Rows are points. Two turns around zero, p and q, are shown by what they do to some points. Write where each new point lands after one turn and then the other. Backwards means that the second turn is done in reverse. Each puzzle has new turns, and all numbers are rounded.

Turn p:
[-36 -20  -9] -> [40 12 -7]
[ 18  30 -27] -> [-34  27  -7]
[  8 -50  23] -> [ 28 -29  39]
[-39  11 -22] -> [ 21  28 -30]
[49 29 36] -> [-55 -39   4]
Turn q:
[19 -3 17] -> [ 23 -11  -2]
[ -9 -39 -44] -> [-12  38  44]
[29 44  4] -> [ -5 -52  -5]
[51 25 -8] -> [  9 -52  23]
[-27  -1   4] -> [-11  18 -17]
[-62 -26  27] -> [ -2  59 -43]
Where do these land?
q, then p: [-19  33 -20] -> [ 38  12 -17]
q, then p: [ -1 -50 -11] -> [-39 -26 -21]
q, then p: [-28 -10 -31] -> [  5  -6 -42]
p, then q backwards: [58  8  5] -> [ -3  23 -54]
p, then q: [-10  19  57] -> [ 8 44 42]

Turn p:
[ 23   6 -37] -> [-41  14  -9]
[ 61  -6 -21] -> [-30  56 -15]
[ -5 -40   3] -> [ 19  -2 -36]
[-38 -33  42] -> [ 58 -26 -14]
[-9 44 -2] -> [-16 -12  40]
[-32  30  14] -> [  8 -30  34]
Turn q:
[26 -9 26] -> [ 10 -16 -33]
[-7 18 17] -> [  0  22 -14]
[-74 -15  26] -> [57 49 27]
[ 26   9 -13] -> [-25 -16  -8]
[ 29  -3 -57] -> [-42 -39  28]
Where do these land?
q, then p: [-12  36   4] -> [-13 -21  29]
p, then q: [21  5 30] -> [-19   8 -31]
q, then p backwards: [ 25  27 -29] -> [  2  18 -43]
p, then q: [-34 -68  -6] -> [-26 -58  42]

Turn p:
[ -5  -8   6 -39] -> [-23  13  17 -26]
[-27 -17  17  -3] -> [ 14  30  10 -10]
[-19   7 -39 -19] -> [-17  -7  41  17]
[34 71 16 68] -> [  1 -20 -81  64]
[ 12 -31  16  -4] -> [ 15  -1  -4 -34]
[  6 -21 -16  -3] -> [  9 -16  17 -11]
Turn q:
[41 33  9  5] -> [ -1 -38 -23  30]
[-15  35  16 -14] -> [-35   0   7  26]
[ -6  23 -24   1] -> [-25 -18   0 -14]
[ -6 -97 -10 -14] -> [ 58  65 -10 -46]
[  0 -29   7  26] -> [35  3 17 -8]
[-12  33   1  -5] -> [-31 -10   7  11]
Where do these land?
q, then p: [-30 -34  25 -29] -> [-33   7 -32  37]
p, then q: [-27  29   3  32] -> [  8 -47  18  -5]
p, then q: [ 55  -2 -13  39] -> [ 43  11 -23 -47]
q, then p: [-23 -17   9  25] -> [-11  11 -31 -18]
p, then q: [ -8 -23  34 -16] -> [-34   1 -26  13]
q, then p: [ -8  -3 -24 -21] -> [-21   9  22   8]
q, then p backwards: [ 40  50 -33 -30] -> [64 44  9 -1]

Turn p:
[ 15 -31  24 -17] -> [ -2  -4 -37  26]
[-12 -10 -15 -21] -> [ 20   0 -16 -16]
[-10  13 -27   6] -> [ 13  10  19 -21]
[ -8 -46 -23   2] -> [ 11  39 -31  -9]
[ 13  87 -25  14] -> [ 15 -26  87  -9]
[-9  7 93  7] -> [-73 -51 -20  25]
[ 10 -19 -27   9] -> [16 32 -1  2]
Turn q:
[  8 -24  14  43] -> [40 16  0 29]
[-38  22  20  39] -> [ 34 -21 -47   3]
[  6 -26  12 -54] -> [-19  31  26 -42]
[14 13 -4 24] -> [ 10 -18   4  23]
[ 31  41 -28 -72] -> [-68 -35  42 -32]
[-21 -27 -14  21] -> [  3  28 -24  21]
Where do these land?
q, then p: [17  7  6 78] -> [-17  56  24  49]
q, then p: [-33   2 -67   0] -> [ -7  30  18 -65]
p, then q backwards: [ -5  15  21 -31] -> [-2 39  4 10]
q, then p: [ 27   3   0 -14] -> [-21 -15 -16   5]
q, then p backwards: [ -7 -26  40 -32] -> [-32   0 -47  11]

Turn p:
[ -3 -23 -40 -10  -3 -37] -> [ 10 -30 -15   3  44 -21]
[-24  20 -38 -19  10  -1] -> [ 18  -8 -25  37  -1 -22]
[  1  22  24   2 -18  14] -> [-10  11   4 -13 -34  -4]
[  8  -5 -37 -19  19   5] -> [ 13 -28  -9  31  12   8]
[-20 -70  97   1  12  23] -> [-30  64 -20 -60  15  78]
[ -5   7  20  42   0 -34] -> [  8  30  31 -24  16 -25]
[ 21  13   2 -39   3  -5] -> [ 25 -28 -12  -8 -21  11]
[ -2  16 -30  51 -43  10] -> [-46  -3  31  16  -3 -49]
[24 21  2 -8 21 23] -> [ 14  -8  16  18 -27  22]
Turn q:
[-29  -6 -34   0  10  21] -> [ -7  13 -42  19 -14  -4]
[-21 -45 -24  12  32  37] -> [ 16  46 -44  19 -13  26]
[ -6  11  68 -32 -18  31] -> [-42  -1   7 -56  36  29]
[  4  -7  -4  -6 -40  25] -> [  7 -13 -24 -39  -8  -2]
[ 53  16 -32  22  30 -31] -> [ 30  18  46  27 -23 -42]
[-32   8  17  44 -19 -46] -> [ -5 -56  21  30 -19  31]
[-15 -32  -4   5   9 -43] -> [ 29 -16   2  39  18  17]
[ 25  31  34 -22   7 -12] -> [-22   1  42 -17  26 -14]
[ 21  25 -21 -24 -11  17] -> [ -8   6  -7 -23  -2 -43]
Where do these land?
q, then p: [-25  11 -45   1  -4 -35] -> [-17  -1  28  -8  50 -19]
q, then p: [  0  -5  42 -35  15   7] -> [ 31  26 -13  26 -14  24]
q, then p backwards: [ 19 -21  22   5 -10  -3] -> [ 21  -6  19  -1  18 -16]
p, then q: [ 30  31 -23  -6   3  23] -> [ 26 -19   3 -22 -15  35]
p, then q: [-12 -66  -6 -51 -18  30] -> [  4  35 -77  26 -20  -7]
p, then q: [ 10 -29  21  23  27   4] -> [-38  31   5 -13   2   7]
q, then p backwards: [  2 -16 -10  57 -19 -50] -> [ 51  39 -23 -26  31  13]
p, then q: [-20  41 -40 -17   3   8] -> [ 39 -29  17  13 -35   1]
q, then p: [-4 55 40 23  4 16] -> [-19  44 -51 -19 -15  -7]
